Rows are points. A path goes straight from each point to the next, and from the last back to the first. The post is the endless flat space through its rows: a point in 2 columns, a line in 3, a plane in 4, and so on, so that a path can go around it. How many times does the path go around the post? Going back the other way cancels.
(in the rows, 128 means zero)

Post (1 x 2)
[[152 132]]
Path (20 x 2)
[[182 150]
 [170 122]
 [147 101]
 [127 125]
 [121 165]
 [155 150]
 [201 122]
 [173 108]
 [175  72]
 [191 139]
 [171 166]
 [ 96 178]
 [ 83 124]
 [152 105]
 [192 109]
 [217 144]
 [169 110]
 [140 111]
 [110 145]
 [132 202]]
Times around: 1

Post (8 x 9)
[[150 107 134 136  86 190 137  87 135]
 [186 154 156  29 116 131 213 117 153]
 [151 162 216 225 150 161 104 208  93]
 [162 142  78 115  67 125 130 138  93]
 [162 152 193  97  61 111 108 162 140]
 [158 129 103 146  84 117 135 106 162]
 [175 154  77  91 160  98  94 139  84]
 [162 106 136 148 179 118 152 118  44]]
Path (9 x 9)
[[108 137 123  98 145 107 144 137  89]
 [100  89 182 103  95 105 137 163  55]
 [128 146 164 132  83 116  88 111 138]
 [163 170 168  33  33 144 121 122  88]
 [196 140 179 105 100 103 165 135 108]
 [219 120 105 155 151  87 107 140 107]
 [203 129 161 132  77 148 120 139 106]
 [173 150 124 133  87 161 157  98 145]
 [140 152 146 210 107 117 103 129 127]]
Times around: 0

Post (17 x 18)
[[111 151 177 128 132 191 132 132  83 172 136 188 200 189  83 133 186 105]
 [122  81 190 107 222  99 101 148 114 162  83 166  86  76 155  95 190 135]
 [150  93  51 100 163 167 153 145 118 185 163  99  84  82 129 154 137 123]
 [135 132 159 173 120 173  53 140  74 117 169 179 160 140 108 125 226 102]
 [155 130 106 124  23 153 128  94 172 110 111  82 189 160 147 226 183  69]
 [ 91 118 168 138  66 182  74  85 116 106 109 215 172 143  56 149 164 139]
 [150 117 105 176 181 164 149 170 127 165  91  61  47 108 121 151 152 143]
 [103 110 147 118  86 160  87 122 153 104 134 191 155 206  87 116 176  54]
 [157  96  88 135 127 118 163 181  93 211 141 129  48 102 162  90 186 204]
 [141 103 101 158 148 127 162  68 105 177 160  86  78 150 142 179 125 130]
 [181 114  90 108 171 130 128 107 117 210 118  82  81 132  77 113 201 160]
 [139 140  62 172 196  95 136 132 133 179  99 162 100  68 126  97 155 157]
 [142 145  94 121 113 183 163  97 178 110 188  39 144 171 129 166 126 158]
 [119 110 166 131 103 105 102 148  69  68 123 191 207 162  56 129 162  96]
 [117  84 167 151 139 120 133 132  99 160  60 126  97  30 152  16 184  67]
 [143 127  66 112 110 195  93  89 122 112 110  63 156 200 166 161 128 122]
 [152 139  94 124 109 149  98 150 169 214 155  25 111 152 146 167  93 131]]
Path (15 x 18)
[[128 139 135 119 196 164 109 136  59 204 168 123  87 172 164 135 229 100]
 [140 142 106 115 111 148 156 137  71 146 158 153 119 129 176 102 112  88]
 [132 151 155 156 125 198 151 150 121 153 155 129 135 173 114  92 120 109]
 [175  77 106 153 108 119 148 133 162 121 172 171 140 177  85 158 165  68]
 [140  96 130 165 128 151 141 128 123 160 153  56 144 120 127 194 170 144]
 [146  80 102  86 156 180 121 145 164 177 118 167 104 194  79 152 161 152]
 [156  87 126 147  87 164 112 150 114 157 174 163 122 144 156 121 175 135]
 [130  97 158 168  99 177 133 143 130 202  61  84 145 137 127  68 181 134]
 [113  98 133 139 119 145 127 130 181  84 146  61 108  82  68 157 128 122]
 [118 137 116 116 119 129 158 139 158 117 207  61 129 151 117 132 148 145]
 [166 136 100 149 133 134 139  86  78 119 100  86  98 128 143 157 194 106]
 [189 139  91  92  98 153 147  77 110 209 109 131 150  96 134 133 190 146]
 [154  50 110 139  86 115 147 128 104 143 125 198 118 104 115 106 104 153]
 [160 102  89 104 106 174 111 115 112 187 127 109 159 128 154 133 212 128]
 [ 96  71 170 133 111 161 192 107  49 171 120 100 125 162 139 163 179 110]]
Times around: 2

Post (17 x 18)
[[149 112 179 153  38 164 131  75  73 127 131 188 158 118 102 112 151  96]
 [191  94 133 149   7 168 126  82 123 124 106 155 122 137 148 106 108 126]
 [141 106 139 140  46 220 116 107  90 123 100 152 147  81  73 122 140 139]
 [ 94  91  85  91 122 121 120 195 144 172 147  90 165 141 162 136 138  79]
 [132 121  78 148 138  95 134 212 145  89 129 110 166 152 154 135 133 122]
 [ 95 114  92 113 137 100 117 176 185 102 135 123 106  93 142 117 168 102]
 [110 131 129 141 132 111 157 188 181 150 144 129 147 109 148 165 128 148]
 [123 137 152 141 171 175 142  92 136 124 134 153 116 163 131  82 105 183]
 [127  97  48 107 116 117  86 106 134 102 122 171 136 103  97 194 134 104]
 [147 114 177 162 146 174 152 130 171 110 158  98 152 142 159 122  88 101]
 [140  84 136 188 108 150  91 123 123 126 168 111 131 103 186 116  98 156]
 [160 120  80 141 101 144 116 103 133 141 130 105 119 114  97 140 183 105]
 [138  62 168 171 148 140 170  89 146 109 146 102 128 128 107 108  75 170]
 [107 145 119 109 103  84  81 155 143 130 102  86 150 117 121 164 135  94]
 [162 107 157 175  46 186 145 131  53 159  86 154  91 112 134 129 118  60]
 [126 123 152 164 125 131 130 185 156 130 201 114 115 157 122  94  69 115]
 [108  97 146 203 167 133 112 159 185 150 125 116 157 152 146  90  88 130]]
Path (34 x 18)
[[144 154 114 182  68 107 123 173 106  92 158 118 137 114 105 120 147 105]
 [130 106 104 138 129  98 136 135 157 120 101 123 165 140 143  94 120 165]
 [146 136 130 111 142 123 122 115  98  94 155 131 131 107 139 140 128 177]
 [172  95 125 214  87 103 132 155 172 136  84 119 115 154 148  85 135 117]
 [151  85 127 174  95 134 102 111 125 109  52 153 125 131 198 145 121  67]
 [120 123 149 154 125 136 171 186 142  82 160 113 168 157  89 147  91 100]
 [122 135 112 128  93 176 164 111 136 129 107 167 160 151 126 125 128 103]
 [127 115 147 131  85 128 104  72 150 149 136  47 105  80 163 181 164  87]
 [142  50 106 166  98 160 144 119 107 147 135 126 150 119 151 199 106 176]
 [114 127 134 179 101 147 117  68 113  92 116 124 115 116 149 113 146 148]
 [ 81 135 112 122 147 178 131 192 189 143 152 143 137  86 140 143  69 199]
 [142  95 130 127 117 151 111  93 146 119 125 140 149 132 125  52 140  71]
 [147 129 117  99 106 132 108 132 142  70 161 155 124 125 104 119 113 139]
 [150  98 106 174 111 170 145 170 109 167 160 103 103 138 104  72 191 119]
 [134 101 167 155  51 176 142 106 129 133 148 157 131 119 111 114 147 171]
 [165 172 120 201 126 183 122 133 178 146 113  88  63 105 215 113 176 123]
 [ 97  67 130 144  43 143 150 144  98 144  97 137 177  95 173  77 112  98]
 [145  72  85 139  86 139 129 135 104 134 145 160 114  92 153 109 106  80]
 [166 117 164 141 128 129  82 119 133  84 162 104 122  70 179 136  87 130]
 [163 111 135 158 111 152  97 122 117 153  74 136 154 131 158 162 131 151]
 [129 118 140 167 112 110 139  87 127 152 133 162  70 150  87 123 168 127]
 [118 117  87 214 101 187 156 179 124 154 125 123 108 140 175 104 156 123]
 [135 127 102 109  83  96  95  83 160 149 132 109 125 169 140 102 100 121]
 [137 121 147 174 142 124 139 144 132 132 139 136 148 119 121 112  80 131]
 [155 100 100 155 161 193 126 143  86 131 156 137  74 109 150 122 123  68]
 [137  96 134 122  86 175 129 130 146 187 154 118 124 134 123 116 119 132]
 [121 118 137 161 155 175 132 122 143 105 146 111 121 145 137 116 144 184]
 [ 94  96 137 227 124 127 111 161 106 125 153 116 122 152 154 137 100  90]
 [118  86  67 138  89 174 151 151  79 103 124 184 166 120  79 131 126 126]
 [164  70 143 172 147 161 151 103 106 133 102  71 144  89 126 116  76  67]
 [153 114 158 155 106 103 149 155  98 139  83 106 112 173 117 111  76  71]
 [151 117 153 124 154 175 198 156 200 134 101 124 126 152 128 102 150 189]
 [166 112 117 103  29 112 157 131 103 131 120 105 139 166  79 132 155  96]
 [112 128 155 147  85 181 131 120 121 147 126 120 124 147 115 107 119 133]]
Times around: 5

Post (17 x 18)
[[139 115 218  81  81 131 112 138 139 120 113 104 171 118 130 108 128 120]
 [ 82 153 104 188 122 105  73  92 144 144 124 191  91  95  89 164  98 168]
 [ 84 215 124 114  73 131 111 118  93 122  74 174 152 130 100 117 124 153]
 [108 152 173  85 117 171 116  91 138 190 152 149  87 140 162 183 138 178]
 [128  89 134 131 118 153 122 129 105 138 148 138 128 163  93  88 142  92]
 [113  95 141 134  72  64  90  96  97 113 169 104 173 100 114 132 138 104]
 [ 59 119  88 157 148 178 143 100 136 153  75 152  81 124 100 150 185  91]
 [ 52  63 137 195  72 158 107  92  96 165 175 129 117 239 150  76  89  72]
 [139 142  88 191 124  80 113 135 120 178  43 108  99 108  95  83 131 139]
 [172 100 172 101  58  72  59 158  82 116 136 143 136 157 160 149 153 103]
 [126 161 151 133 116 112  62  99 103 104 129 158 159  71 134  80  97 121]
 [ 73 135 106 149 173 104  91 122 108 146  97 122 199  96 145 141  91 168]
 [125  73 108 155  98  63 141 200 117 130  82 140 206  48 108  56 187 159]
 [137 106 102 186 104 149 110 190  96 168 123 172 125  63 152 157 111 129]
 [115 104 127  77 108 113  56 133  86 138 112 108 145  78 151 119  77 167]
 [ 90 149  45 124 105 163 122 112 161 138 111 150 102 148 182 179 130 134]
 [ 74 194 173 139 145  77 111 138 118 112 101 118  90 131 103 155 168 175]]
Path (23 x 18)
[[127 207 104 113 122  45 116 129 145 162  81  48 167 118  62 134  95 171]
 [124 143 114 122 114  90 103 158  55 133 151 175 176 105 158 125  60 156]
 [ 47 111  88 119  82  64  89 115  96 107 158 173 107 114 106 177 157 170]
 [126 138  63 112  98 118  94 163  88 154  91 188 147 107  79 137 121 147]
 [ 90 126 138 205 111 119 128 134 185 152 129  53 114 123  99 159 139 130]
 [174 134  90 154  74  93 103 106 156 155  55 134 122 149 162 131 176 177]
 [127 107 149 139 124 146  46 137 115 151 122  98 102  52 135 132 132 112]
 [ 43 129 129 183 127  96 129 184 126 174  68 114  40 157 133 166 181 117]
 [ 53 207 198  90 130 127 174 133 142  74  65 132  78 130  52 164 150 114]
 [ 55 205 163 100 118 176 135  80  98 145  49 110  79 186  96  60  92 132]
 [ 75 132 116  65  65 158 126 149 141 125  89 118 138  52 107  96  40 135]
 [ 46 155 135 196  35 129 106 111 134 142 149 147  53 186 126 186 126  95]
 [ 96 131  84 180 183  87 114 153  97  73 123  94 171   7 136 128 183 115]
 [ 86 101 150 156 110 123 106 116  73 108 131 165 139  98 103 195 159 163]
 [ 47  99 116 215  77 123 162 120 122 191 148 161 125  98 139 200 134 126]
 [ 79  88 165  97  66 157  77  83 138 163 156 143  78  98 157 162 111 107]
 [ 79 157 148 183  84 160  92 131 140 154 122 130 142 194 175 133  92  82]
 [133  89 156 134 125 142  83 130 154  88 165 102 208 158 121 128  78 131]
 [ 34  78 168 167 104 158  97  54  84 182 129 161 126 191 157 147 111 113]
 [141  69 150 121  69  87  97 112  96 154  95 128 117  72 121 150 127 141]
 [ 87 101 126 161 168 151 121 143  98 123  98 122 119 146 101 114 143 148]
 [105  86 109 175 153 133  76  52 136 158  98 125 108 180  99 145  47  80]
 [104 121 117  65 148 162  97 113  92 145 179 182 128  67  95  69  88 162]]
Times around: 2

Post (17 x 18)
[[112 140  98 143 140 152 136 150  99 153  99 143 124 132 125 123 129 151]
 [122  89 178 128 124 119 153 159 147 151 142 149 134 146  82 107 153 118]
 [144 102 119 144 116 139 154 136  75 139  99 129 132 120 148 142 128 123]
 [133  86 156 120 142  86 113 151 153 169 161 130 137 139 112 146 147 112]
 [141 129 127 118  98 124 144 143  96 132 113 123 164  94 137 155 113 153]
 [144 102 128 125 124  93 153 105 169 139 142 155 116 124 104 129 146 136]
 [129 131  80 139  93 129 128 145 115 102  96 111 159 113 150 136 133 111]
 [ 79 112 151 148 132  77 143 119 142 149 144 139 104 139 114 136 132 121]
 [148 138 130 176 148 143 138 134 120 103 123  97 112 129 136 150 170 149]
 [140 109 162 133 119  92 117 146 158 131 162 171 129 164 108 127 139 129]
 [123 120 111 171 115 167 149 106 117 133 101 121 153 118 156 166 120 111]
 [114  82 168 123 102  92 132 159 179 184 151 128  90 135 148 136 142 123]
 [151 120 121 107 129 134 160 127 116 124 118  98 145 120 166 129 111 132]
 [168 114 123 146 138 159 102 110 124 124 153 114  84 133 101 120 140 142]
 [141 127 145 151 151 127 119 103 131 127 116 130 145 120 144 105 166 140]
 [113 107 127  97 126 157 150 118 103 100  99 151 148 104 163 165 131 128]
 [140 134 168 115 117 107 131 145 154 164 150 160  91 156 103 128 158 104]]
Path (29 x 18)
[[102 104 169  94 156  84  92 105 137 136 142 176 117 156 141 138 116 139]
 [145 119 187 125 112  88 145 203 106 174 117 165 165 148  91 115 123 122]
 [183  88 148  88 138 123  89 147 137  62 164 182 142 135  63  75 186 108]
 [162 145 117 130  99 121 112 175 125 120 138 108 118 149 167 108 140 129]
 [ 71 127 119 138 141 124 136 104 124 171 104 171 133 134 182 162 145 126]
 [ 62 161 145 170  88 139 182 106 124 185  88  95 152  99 249 163 117 144]
 [194  94 195  88 125 150 126 166 105 115 164 140 114 177 138 150 160 139]
 [111  77 153 144 111 126 121 110 162 173 112 131 154 112 126 147 134 122]
 [ 99 117 134 134 175 126 158 120  96 149 103 170 111 152 104 168 115 116]
 [153 138 124 166 115  98 154 110 114 117 115 122 133  98 148 148 124 159]
 [186 101 126 136 100  89 149  60 150 109 176 113 112 105 169 166 131 123]
 [117 107 152 111 154 151 134 164 120 121 131 123 112 132 151 161 203 136]
 [ 98 108  86 128 133 121 103 116 131 186 134 134 128 111 167 144 111 147]
 [100 110 129 137 165  74 180  93 129 112 160 121 114 130 136 121 121 193]
 [ 92  76 139 179 114 133 142 119 135 195 103  85  97 122 220 187 128 120]
 [126 113  94 152  77 142 149  76 154  89 127 170 110  96 107 115 198 150]
 [ 92 118 135 167 146  99 135  78 112 137 139 151 133 112 181 145 164 132]
 [134 115 202 123 136 127 139 148 123 185 160  98 109 142 130 151 157 132]
 [133 106 163 104 153 103 138 148 109 169 113  52 131 110 149 143 135 147]
 [149 112 151 145 140  76 132 133 129 130 131 110 161 125 141 128 117 132]
 [193 107 136 106 120 145 127 129 117 157 170 108  58 123 135 161 121 121]
 [ 92 145 121 141 124 121 144  98 131 122  99 164 157 112 170 148 153 111]
 [122  81  90 131 116 173 166 126 131 131 124 190 151 145 103 132 148  86]
 [158 106 137 128 159  74 126  86 154 122 163 142  86 197 122  92 161 108]
 [120 105 107 142 137 130 204  81 143  79  76 131 124 134 118 159 133 106]
 [193 117 162 123 110 115 105 112 160  95 135 156 149 124 135 132 140 105]
 [ 80  84 111 137 104  86 154 163 150 212 119  83 142 103 172 112  85 115]
 [121 115  85 101  82 136 128 130 102 129 136 145 109  98 129 109 131 134]
 [128  97 138  96 121 119 146 124 170 162 126 132 166 113 149 128 148 123]]
Times around: 4
